Each row is a point. Any point is a mix of the corners, with weights that add up to 1. It lies inside the corners' shape when no weight is negative. Is each point inside? If not, which corners have a negative weight?
In the rows, zero is written as 128.

Corners:
(1): [129 103  96]
(2): [193  76 176]
(3): [115 223 129]
(4): [ 71  69 101]
Points:
[ 84  90 107] -> inside
[157 148 136] -> outside (4)
[119 194 127] -> inside
[127 112 104] -> inside
[ 76 149  87] -> outside (2)
[134 182 126] -> outside (4)
[142 130 131] -> inside
[123 101 101] -> inside
[121 169 136] -> outside (1)

Corners:
(1): [ 82 187 158 146 143  82]
(2): [ 81 189  83 154  57 103]
(3): [172 104 114 142  75 161]
(4): [ 70 164  88 144 201  90]
(5): [180 140 124  89 120 220]
(6): [130  64 154 110 134 238]
(7): [105 140 111  88  90  81]
Points:
[107 136 112  97 136 159] -> outside (1, 3)
[117 125 136 122 122 167] -> inside
[120 157  87 144  99 169] -> outside (1, 7)
[137 126 124 111 132 184] -> inside
[ 82 157  96 139 180 103] -> inside
[121 124 135 118 166 154] -> outside (2)
[107 169 112 119 132 143] -> outside (3)

Corners:
(1): [163  76  98 142 151  78  93  95  90 130 141]
(2): [104 179 106  90 148 118 124 204 120 145 113]
(3): [ 74 178  88  89 105 187 129 138 137  79 142]
(4): [148 106 184  93 162 162 120 123  63 108 145]
(5): [ 89 149 121 100 176 180 118  89  99 144 184]
(6): [159 135 155 116 165 188 191 145 107 146 111]
(7): [ 81 130 104 111  93 101 159 129 108 158  85]
(8): [ 91  77 173 164 136 189  94 182 144 132 132]
(9): [173 166 101  88 116 125 112 157 103 187 120]
(10): [165  98 172 190 121  96  92 139  75 145 150]
(11): [119  90 119 142  93 178 166 142 123 170 212]
(12): [102 119 185 112 139  85 118  82 138 160 172]
Points:
[ 68 126 150  93 105 249 163 135 151 161 163] -> outside (1, 2, 10)
[117 118 118 114 125 164 149 137 119 150 162] -> outside (10)
[114 108 126 114 126 150 135 107 109 136 145] -> outside (2, 10)
[119 121 155 119 120 154 146 155 116 148 147] -> outside (1, 5)
[123 115 134 127 120 122 123 137 118 143 138] -> outside (5)
[132 140 132 107 150 117 115 109  88 128 134] -> outside (8, 11)

Corners:
(1): [186 203 151 116 188 152 113 182 133 128  85 108 138 169]
(2): [105  81 112 152 105 112  93 180 193  80 172  53 159 113]
(3): [116 121  82 131 149 114 126  98  88 131 191 159  41 109]
(4): [118  94 108 102  85  71 123 184 151 161  97  12 164 157]
(5): [112 106 121 141 125  93  81 168 166  98  97 133  51 151]
(6): [108 115 171 133 137 161 200 133  81 105 118 165  87 136]
(7): [107 187 189 112  95 146 120 103 154 156 180 116  93 177]
(8): [151 111  84 157  88 159 111 107 119  59  73 157 116 110]
(9): [202 151 142 122 102  99 163  98 139 158 151 111 155 174]
(10): [124 102 130 149 187 156 126 169 115 160  97 126 127 145]
(11): [ 97 154  72 145 132 124 144 125 117 109  87 162 106 154]
(12): [128 162  76 154 102 123 116 143 121 150  83 168 161  88]
(13): [ 82  78 136 129 133 145 135 108  19  44 146 182 195  96]
(14): [ 93  94 132   7 140  60 118 131 139 172 110 154 141 151]
(15): [171 128 107 145 123 152 138 175  99 117 174 160 161 163]
Points:
[123 126 117 133 134 131 125 129 115 109 141 157 107 133] -> outside (4)
[127 126 134 121 119 126 127 138 125 120 113 128 146 148] -> outside (3)
[157 137 125 126 123 124 138 137 138 151 141 114 122 143] -> outside (5, 11, 13)
[137 119 117 133 123 130 127 157 120 115 144 125 148 144] -> inside
[123 121 119 129 110 130 149 133 116 115 117 136 164 146] -> outside (1, 3, 5)
[ 97 129 131 136 139 155 125 151 113  85  98 172 128 129] -> outside (3, 4, 9)
[165 133 179 114 150 146 124 156 137 111 139 120 136 169] -> outside (3, 4, 11, 12)
[141 152 133 110 124 126 138 136 136 134 141 122 117 167] -> outside (5, 10, 12, 13)

Corners:
(1): [192 168  98 124 211 171 146 115 165 138  81 127 165 134 222 135  92 172
  94 145]
(2): [ 90 182 159 118 227 163 113 110 173 164  99 149  83 149 152  96  57 137
 131 190]
(3): [132 102  68 146  99  95 129 162 168  91 175  91  79 162  94 123 169  81
 125 152]
(4): [169 100 117 118 126 148 120 163  76 125 176  73 109  96 129 114 136  43
 170 129]
(5): [111 132  92 139  59 124  96  67 113 156 149 128 134 131 111 106 140  78
 157 125]
(6): [137 121 157  69 177 181 131 113 163 102  96 172 130 133 156 146  96 172
 120 148]
(7): [ 85  86  90 173  87 111  94 110 111 124 161  12  94 132 138 139 155 138
 210 138]
(8): [152  87 153 166 103  68 128 147 127 128 167  68 170 131  72 107 125  91
 179 114]
(9): [175 179 129  63 163 124 165  42 150  75 120 137 111 114 192 132  98 157
 104  92]
(10): [131 126 152 101 159 150 152 115 164 152 103 103 123 121 195 169  30 141
 141 234]
(11): [149 115  92  98 221 215 121  80 160 238  77  93 123  91 108 101 102 138
 132 112]
(12): [122  76 162 136 184 113 122 105 138 190 164 129  88  83 159 147  67 175
 124 125]
(13): [ 55  66  55 189 104 146 110 177 164 140 125  77 141  89  91 135  69  93
 124  82]
(14): [156 147  96 160  68 128 159 125 103  63 182  83 129  76  87 164 157  95
 106 153]
(15): [174 141  37 203  59  80 160 209 113 146 149 147 142 102  52 166 147 123
 175  81]
(16): [ 72 119 103  86 149  70 151 162  94 122 172  97 138 109  75 127 151 110
 120 154]
(17): [154 111  64  89  93  86  70 197 101 109 223  49 116 156  98 186 102  95
 104 159]
(18): [119  92  98 154 103  69 111 110 142  93 158 105 121  86  70 195 161  67
 164 126]
(19): [124 117  91 119 116 131 154 105 142 130 230  72 169 133  83 136 167  69
 159 110]
(20): [147 129 132 132 170 227 155  97 113 177  74 110  95 194 215 187  85 135
  79 156]
(21): [120 162 187 121  86 116  83 140 171 177 133  94  99 138 136 175 164 103
 109 131]
Points:
[131 148 120 140 147 150 153 134 143 143 123 102 110 130 176 151 106 141
 114 146] -> outside (5, 6, 8, 11, 17, 18)
[129 111 107 134 144 139 127 137 128 147 139  96 134 119 125 142  95 122
 143 150] -> outside (3, 9, 21)
[123 128 129 115 150 146 122 108 150 149 129 100 123 133 144 135 107 132
 124 146] -> outside (4, 15, 18)
[132 103 110 137 105 111 126 132 123 124 163  82 122 118 109 144 135 102
 147 126] -> outside (1, 2)
[119 126 123 119 157 155 133  97 151 136 126 109 112 115 146 133 109 123
 124 144] -> outside (8, 15, 17)
